Every row gives one point. A path goes straight from each point to the next, and from the last back to the first. The post is the endless flat space through its rows: a point in 2 columns, a line in 3, a plane in 4, and so on, so that a path can go around it. Count how often the path circles the post. Going back the other way cancels.

Post (2 x 3)
.56; .15; -.05
-.36; .00; -.18
Path (17 x 3)
-.02; .31; -.09
.26; .44; -.41
.68; -.28; -.25
-.18; -.17; -.43
.07; .18; -.70
.05; -.18; -.37
-.11; -.43; .45
-.28; .02; .11
.08; .74; -.31
.35; .16; -.65
.03; -.26; -.38
-.60; -.42; .25
.09; .10; .48
.94; .67; -.09
-.28; .18; .04
.16; .32; .49
.80; .15; .44
Times around: 2

Post (8 x 9)
-.26; -.66; .30; .68; -.11; -.12; .20; -.49; .19
-.11; -.39; .00; .23; -.14; -.12; -.16; .72; -.19
-.16; .09; -.52; -.31; .43; .32; -.05; .41; -.12
.21; .10; -.01; -.18; .65; -.21; .02; -.03; -.32
-.54; -.34; .35; .65; -.23; .06; -.45; -.14; .48
-.12; .61; -.05; -.27; .14; .17; .17; .30; -.41
-.24; -.08; -.19; .82; .03; -.10; -.15; -.13; .45
-.26; -.36; .05; .06; -.17; -.51; .15; -.13; .22
Path (21 x 9)
.20; -.08; .06; .48; -.28; -.11; -.12; -.19; .14
.25; .07; .00; .02; .25; .02; .40; .25; -.35
-.13; .42; .15; .18; .31; -.32; -.16; .30; .17
.20; -.15; -.37; .26; -.11; -.38; -.21; .68; .40
-.10; .09; -.36; .39; -.81; -.54; .00; .27; .36
-.33; -.73; -.56; .18; .50; .13; -.17; .37; -.40
-.53; -.28; .03; .72; .38; -.19; -.10; .04; .03
-.59; -.28; .83; -.03; -.40; -.34; .66; -.19; -.08
-.39; -.01; -.84; .61; .39; .08; -.29; .50; .26
-.01; -.12; -.31; .17; -.46; -.13; .05; .44; -.37
.21; -.25; -.01; .33; .05; -.01; -.06; -.29; .24
.36; -.62; -.12; -.25; .53; -.08; -.16; .47; -.49
-.28; -.01; -.22; .36; .04; .03; -.50; .37; -.21
-.81; -.06; .49; .83; -.26; -.51; -.06; -.64; .73
-.58; -.16; -.41; -.26; .12; .59; .07; .54; -.15
-.79; -.53; .13; .26; -.31; .22; .28; -.51; -.20
-.15; -.03; -.16; .14; -.36; -.11; .10; .14; .02
-.21; .20; .00; .31; -.63; -.48; .73; -.31; .34
-.45; .01; -.14; .30; .09; .29; .51; .04; .12
-.14; -.42; .02; .51; .27; -.29; .17; -.19; -.09
-.03; -.03; -.94; .35; .08; .33; .06; .33; -.35
Times around: 1
